Each row is a point. The last column is the point's height on a tilted bowl or saddle (a function of degree 2), plus a little noise. Along how many of its main directions does it bend up, bend down or stay straight?

Points:
[[  -4   -8   -9]
 [  30 -120 -110]
 [   0    4   -7]
 [   9  -40  -24]
 [   5  -37  -21]
 [ -30   68  -22]
 [   0   -6   -8]
 [   3   25   -6]
 [  41   14  -21]
 [  32   25  -16]
 [ -27  -12  -12]
 [  -6  -31  -18]]
Directions: 0 up, 2 down, 0 straight

Points:
[[ -17 -101  -63  -44]
 [ -40  -25  -10  -34]
 [  20   41  -19  -15]
 [  41  -10    4  -21]
 [   2   -7   10  -16]
 [  -3   42  -25  -22]
 [ -37    3  -35  -29]
 [  56  -48    2  -55]
 [ -63   -6   20  -45]
 [  47    3   -4  -19]
 [  38  -38    7  -40]
 [   0    1   -7  -18]
 [ -90  -16  -18  -56]
 [  71  -16  -20  -49]
 [  74  -11   -8  -40]
 [  19  -21   -1  -26]
 [   5    0  -41  -28]]
Directions: 1 up, 2 down, 0 straight

Points:
[[-94   8  15  38  27]
 [ 14 -16 -17 -81  19]
 [ 47  94 -20  19  46]
 [-35  11   5  78   4]
 [ 25 -18  18 -49  10]
 [-12 -34 -28 -11  18]
 [ 11  -2  -5  -5  12]
 [  4  13  -7  29   5]
 [ 36  -8  16  31   7]
 [ 59  -5  28   0  37]
 [-29 -56 -22  59  22]
 [  3  45  20  12  13]
 [-76 -11 -28 -46  -9]
 [ 50  -9 -15 -29  51]
 [ 11  39 -38 -10  27]
 [  6  27  17  31   4]
 [-29 -37  78   4 -64]
 [ 73 -32 -37 -24  84]
 [-11 -63  -1  44   9]
 [ 18 -54 -74  -8  64]
 [ 25 -48 -10  -4  26]
 [ 42  -1  -6 -46  44]
 [-11   8  31 -26 -18]
 [-10 -16  11 -20 -10]
 [-57 -35  18  -5 -24]
 [-21 -14  48 -65 -71]
 [-11   8  14 -50 -18]]
Directions: 2 up, 1 down, 1 straight

Points:
[[ 52 -41 -13  18  50  -1  20]
 [  0   6  11 -13 -29  11  10]
 [-10  58  12  10  63 -18  42]
 [-17 -66  14 -41  33   1  30]
 [-41 -28   4 -18 -37  30   1]
 [-11  50  -9  24 -15  26  28]
 [ 18   5  17  49  14 -18  36]
 [-30  49  33 -13  -5  63  33]
 [ 24  62 -10 -51 -13 -28 -13]
 [ -8  -4 -37 -43  68 -67  20]
 [-64 -31 -31  19  63   3  41]
 [  6  36 -38  22  -7  -4  28]
 [ 37 -46   6 -43 -80 -32  53]
 [ 17 -23  -3  -4  45 -12  13]
 [-13  -6 -63  28  78  26  80]
 [ 37  10 -29  17 -19 -33  24]
 [ 26  -3  46  14  -9  64  48]
 [ 49   3  27   7  -1 -26  16]
 [ 54 -25 -33 -18 -10  10  16]
 [ 47  43  17  59 -64 -42  88]
 [  7  58  47   9  -2  -6  31]
 [ 27 -57  42  67  12  42  49]
 [ 33  -2   9  20  18   8  22]
 [-39 -72  64  15  -4 -63  47]
 [-58  30  49  45  -8  20  15]
 [ 23 -28 -46  74 -80  23  41]
 [-24  -6   0  18  -8 -23   0]
 [ 37 -63  20 -35  18  71  32]
 [ 24 -34 -30  46 -27 -11  23]
 [-19 -11 -28  50  19 -14  18]
 [-15 -58  19 -15  15  34  24]
 [ 51 -54  24   7  -2 -13  20]
 [ 58 -17  13  32  -5  26  36]
 [-29  56 -16   3  38  21  37]
 [  8 -26  21 -20 -43  68  38]
 [ 26 -29  30 -35 -19  11  16]
 [ 45   9 -34 -25  47 -23  -2]
 [-32 -21  29 -49  64  45  50]
 [ 41  -5   3  38  22  41  41]
 [ 84 -38 -43  43  32  18  43]
 [ 19 -81  14  -4  -5  59  32]
 [ -1 -63 -12  22  10 -53  17]]
Directions: 4 up, 1 down, 1 straight

Points, 44 rows:
[[ -57   -3   21  -18   23  -12   12]
 [ -35  -25  -25 -107   -5    2  -46]
 [  14   73   31  -26   23    2   60]
 [  49  -28   69  -49    8   -7    0]
 [ -15   18   18  -34   35   41   -5]
 [  13    5  -39  -23  -17    8  -17]
 [ -56  -38  -31  -36   26   50   -4]
 [  36  -10  -22   46   16   14  -17]
 [   7   11   38  -18  -15  -55   10]
 [ -38   23  -34  -15   36   -7    1]
 [  76  -25   37   15  -70   -6  -28]
 [  20    2   68  -77  -44   74 -104]
 [   7   -4   31   14   35  -10   16]
 [  -4   16   12  -48   35   35  -22]
 [  -1   34   31  -21   -6   20   23]
 [  15   40  -26    6   35    1  -12]
 [  32   74   47  -32   26    4   72]
 [  39  -17  -26   -8  -87   15  -50]
 [ -23  -63   35   44   14   20   40]
 [ -25   28   12    5  -12  -41   19]
 [  50   38  -28   19   39   -1  -27]
 [ -84   -6   55   17  -60   14   10]
 [  12  -11  -10  -23   -4   -2   -6]
 [ -37   22    0   39  -39  -13   22]
 [   8  -29  -43  -24   42  -19  -27]
 [ -48   34   -8  -13  -20  -42   44]
 [ -10   42  -11   14   60   -6    4]
 [  12  -45  -50   33   21  -22   -3]
 [ -40  -45    1    2   22   46   25]
 [  34  -12  105   -6  -18  -52  -15]
 [  -6    7   -3  -73  -27   58  -59]
 [  26  -33  -51   37  -24   24  -47]
 [ -18  -56   -4  -55   -1    2  -20]
 [   1   34    2  -62  -30   37   -6]
 [ -22  -33   40  -62  -29   59  -89]
 [ -22   22   -3    3   11    5   20]
 [  44  -68   28   62  -45  -38  -23]
 [  18  -71  -14  -52   62    1  -30]
 [  13   52  -76  -13  -70   56  -63]
 [  -7  -46  -51   46   -2  -35    8]
 [ -15  -25   31   41   -7   -2    6]
 [ -53   10   16   11    6  -27   24]
 [ -14   10   10  -14  -18   59  -12]
 [  12  -17    9   54  -16  -33  -13]]
Directions: 3 up, 3 down, 0 straight

Points, 64 rows:
[[ -48   49   32  -21  -43  -39    0   28  -35]
 [ -24   -6   34  -83  -39  -52  -73  -20  -81]
 [  37  -63   14  -22  -61    1  -12   15  -55]
 [  21  -80  -18  -16   -6   32    3   18  -41]
 [ -63    9   -5  -65   -9   40   -5  -14  -24]
 [ -48  -65   26   36  -27  -53  -63  -45  -30]
 [  10  -27  -16  -18   85  -17   -1    8  -22]
 [ -19   -3  -31   43   59  -66   14  -16  -21]
 [   0  -74   14  -41   23   -2  -21   -4  -38]
 [  15    9   19   25   -8  -45  -58   23  -20]
 [  25    1   31  -28   27   14  -10   -9   -6]
 [  24    0   27   59  -37    6  -10    7  -19]
 [  10  -56   20  -13    1   54  -30   69  -54]
 [  45  -51   64   51   32    4   14  -45  -43]
 [  28  -35   36    4  -37   -9   36  -44  -28]
 [  44   10  -11   15    5  -28  -48  -25  -16]
 [  27   13   52   24  -43   58  -10    3  -29]
 [ -24    4   26  -15  -48  -45   -1  -24  -18]
 [ -15   27   46   39    0  -11   35  -13   -9]
 [  26  -37  -58  -50  -33  -19  -55   73  -72]
 [   3   77  -18   39   41   27    0    6  -17]
 [  15  -11  -26  -45  -48  -15  -30   19  -31]
 [ -62   -2  -45    9   47   -7   -1   40  -27]
 [   5  -14    8   46   17   12   28  -44    2]
 [ -50  -22  -88    0   21   42   30   -7  -32]
 [ -20  -14   -2   16  -23   46  -41  -69  -12]
 [ -56  -13  -10   13   44    1    6  -23   -1]
 [  50  -50    3   -3   43  -30   11   18  -34]
 [  36    0   10  -49  -27  -12  -40   27  -41]
 [  19    3   11   -9  -29  -27  -36  -34  -14]
 [ -73  -29   13  -29   49   -1  -41   -9  -30]
 [  18    8  -28  -56   32   12  -46  -36  -28]
 [ -63  -39   10    9  -37  -24    0  -25   -7]
 [  43   42   53   15  -11  -32  -27    3  -34]
 [  44   -2   29    5   -7   18  -10   49  -31]
 [ -34   -3  -21    0    5   25   -4  -26    6]
 [  30  -68   47   44   45   -3   53   75  -80]
 [ -37   46   24  -45    9   36   -1   59  -35]
 [  34   39   35   37   40   10   -2  -24   -4]
 [   8   -9   16   10   51  -57   14   31  -25]
 [ -11   18    1  -30   56  -50  -33   12  -23]
 [   2    4   -8   -5   22   32   -1    8    2]
 [ -12  -24  -35  -47   39   27   32   40  -20]
 [  63  -12  -11  -20   23    4   86   14  -21]
 [  46   10   16   23   46  -27   27  -30   -8]
 [  -8  -35  -18  -28   96  -27   27  -31  -23]
 [ -25   -4   18  -27   14   -5    4   -8   -1]
 [  38  -33   68   69  -35   -7  -44    6  -57]
 [ -61   11  -12    0    6   51  -20  -34   -6]
 [ -38   30   59   -9   39   -7   42    6  -16]
 [  17   23   71   11   52    8  -61   12  -33]
 [  65   -7   18   21   14   22   16   34  -27]
 [  37    7   55  -45  -27   11   -6  -17  -35]
 [  69  -60   36    8   27    2   -9  -17  -47]
 [  36  -80   15  -14   18  -12  -74   10  -73]
 [  49  -12    2   29  -14   80   38    1  -24]
 [ -20   36  -20   56   63  -20  -55   51  -40]
 [  27   -7   33  -30  -69  -29  -13  -11  -45]
 [  56    3   31   72  -67  -16   16  -37  -50]
 [  22    5  -13    3  -49   21   74  -34  -12]
 [   5  -52    8   48   42   25  -17    6  -25]
 [ -63 -120  -44   21  -58    6  -37   55  -71]
 [ -57  -51   18  -15   39  -19   30  -49  -20]
 [  64  -58  -25    2  -71    9   14    9  -59]]
Directions: 0 up, 7 down, 1 straight

Points, 64 rows:
[[  -7   27    2  -41  -15   57  -85   31  -39]
 [ -16    4  -26   54  -43  -26   22   16    2]
 [  -2    4   45   62    1   11  -26    4   -8]
 [  14   10  -19   -6    3   42   32   62   19]
 [ -10   -1   47  -35  -38  -22   44    1   24]
 [  13   11  -18   23   42   25   35  -30   32]
 [  -7    4   21   28   13   68   29   29   38]
 [  21  -19   31   -9  -32  -35  -16   28  -30]
 [  -9  -21  -10  -11  -38   24  -42   32   -1]
 [  -1   95  -60  -33  -65   -8   -8  -13   47]
 [   2   -9  -60  -62  -34   -6   -3  -24   -2]
 [ -31   -3   45  -11   14    8   -5   38   12]
 [  27   52   -9   35   22   25   27    7   25]
 [ -10   13  -18  -31   49  -76    2   -3   55]
 [ -36   17  -12   -3    1    2  -37  -21   17]
 [ -22   71    8  -37  -20  -33   11    9   43]
 [ -36  -24   33    3   -5    9  -25  -27   32]
 [ -37  -13   54    4   30  -59   14   15   51]
 [   2   31    8   -4  -20  -23  -19  -25   -9]
 [ -42  -38   33   -5   22  -43    6   41   37]
 [ -77  -33    4  -28  -19  -20  -13   -7   74]
 [  12  -11    4   57  -25   50   -8   44   15]
 [   2   -9   75  -53   14   12   15    3   -9]
 [ -40  -14  -15   83   41  -49    3   25   40]
 [  14  -40   -1  -14   30   -1   27   36   19]
 [  -2   23   41   38   12   53  -62    1   -9]
 [  21   -2   41   35  -50    1   -4    0  -34]
 [   9   70   29  -39   64  -42   44  -26   59]
 [ -56   56    2   -9   19   42   10  -17   25]
 [  -2   -2  -17   -8   21  -34    8  -13   29]
 [ -16   14    7  -40   29   26  -10  -40   -4]
 [   7   -6   -7  -12   -8    0   -1   26   -4]
 [ -10   -5  -30  -34   11   36   10   -5   11]
 [  13 -121  -31  -17    6  -52    2  -22   53]
 [  -6   17   18    7  -26   22   48  -27   12]
 [ -55   51   14   23   69  -36   70  -18  117]
 [  21  -45  -22   43   27  -53   42  -39   46]
 [  -9   49  -12   54   32  -46  -12   -5   37]
 [  -9  -35   -7  -17    2    6   14   36    5]
 [ -56   40  -14   -9   -5    1   30   42   64]
 [  35   45  -17   34    5  -30   22  -38    4]
 [  58   78   21  -29    8  -15   11   45   38]
 [  36  -42   33  -42  -23  -11  -33  -62  -31]
 [  11    6  -24   45    7   15   27  -10    9]
 [  49   13   -4   14   12   59  -43  -16    6]
 [   3  -25   30  -35  -27   11    8   18  -11]
 [  15  -41   12   25  -27   13    4    7   -5]
 [ -13  -22  -23  -46  -32   27  -48   50  -36]
 [  18  -54   46    6   41    0  -38   51   -8]
 [   7    9  -26  -43   41   23  -36   56  -45]
 [ -13   68  -33   35  -17  -44  -36   30   70]
 [ -39  -40   35    1   -8    7   36   73   45]
 [ -21   14  -61   21  -52  -11  -45   51   37]
 [ -19    6  -28   17   -8   11   39   34   24]
 [ -62  -30   30  -22   14   56    7    5   63]
 [  -7   -2  -66   58   18    3    8   18   22]
 [   2   86   25  -56   23   10   23   -1    3]
 [  -1   22  -12  -49   12   -8  -19  -20  -18]
 [   1   14   -9   10   -5    7    0    9    8]
 [ -13   16   -5  -52  -13   15   -3  -40    2]
 [ -11   18    2  -44   49   19  -12    0  -23]
 [  49   -7  -27  -16   16   -9  -59   29  -16]
 [ -52   20   24  -58  -44   32    3  -17   42]
 [   6   15   31  -25  -25   55   32  -50    7]]
Directions: 4 up, 3 down, 1 straight
